Each row is a point. Two turns around zero, p and q, are shown by what they do to some points. Write where each new point lands after one turn and then the other. Backwards means that the second turn is done in reverse. Each puzzle has new turns, and all numbers are rounded.
In the rows, zero is written as 128.

Turn p:
[155 124] -> [155 133]
[135 165] -> [122 165]
[ 56 149] -> [ 53 123]
[151  71] -> [169  82]
[143 130] -> [141 135]
Turn q:
[160 161] -> [150 169]
[128  71] -> [144  73]
[ 96 152] -> [ 91 142]
Where do these land?
p, then q: [168 128] -> [160 151]
q, then p backwards: [139 186] -> [143 185]
q, then p backwards: [107 125] -> [107 126]
q, then p: [98 73] -> [136  66]

Turn p:
[141 114 116  49] -> [137  69 113  74]
[118  86 195 141] -> [142 103 194 164]
[127 156 158 128] -> [129 150 158 110]
[106 155  64 174] -> [ 89 174  71 151]
[149 128 107 148] -> [144 143 103 141]
Turn q:
[160  82 128 144] -> [142  82  96 117]
[165 100 107 144] -> [143 106  82 121]
[135 193 122  56] -> [158 208 161  95]
[153 149 184 151] -> [174 110 155 167]
[ 96 146 110 134] -> [ 96 151 131 140]
[ 59  97 118 138] -> [ 55 109 143 126]
Where do these land?
q, then p: [174 126  65  99] -> [124 128  66  72]
q, then p: [144 187 120 128] -> [143 185 123 112]
p, then q: [172  48 174 154] -> [182  55  89 164]
p, then q: [ 77 117 136 135] -> [ 92 108 155 148]
q, then p backwards: [106 148 130 146] -> [108 123 134 155]
p, then q: [ 95 142 142 105] -> [111 122 166 113]
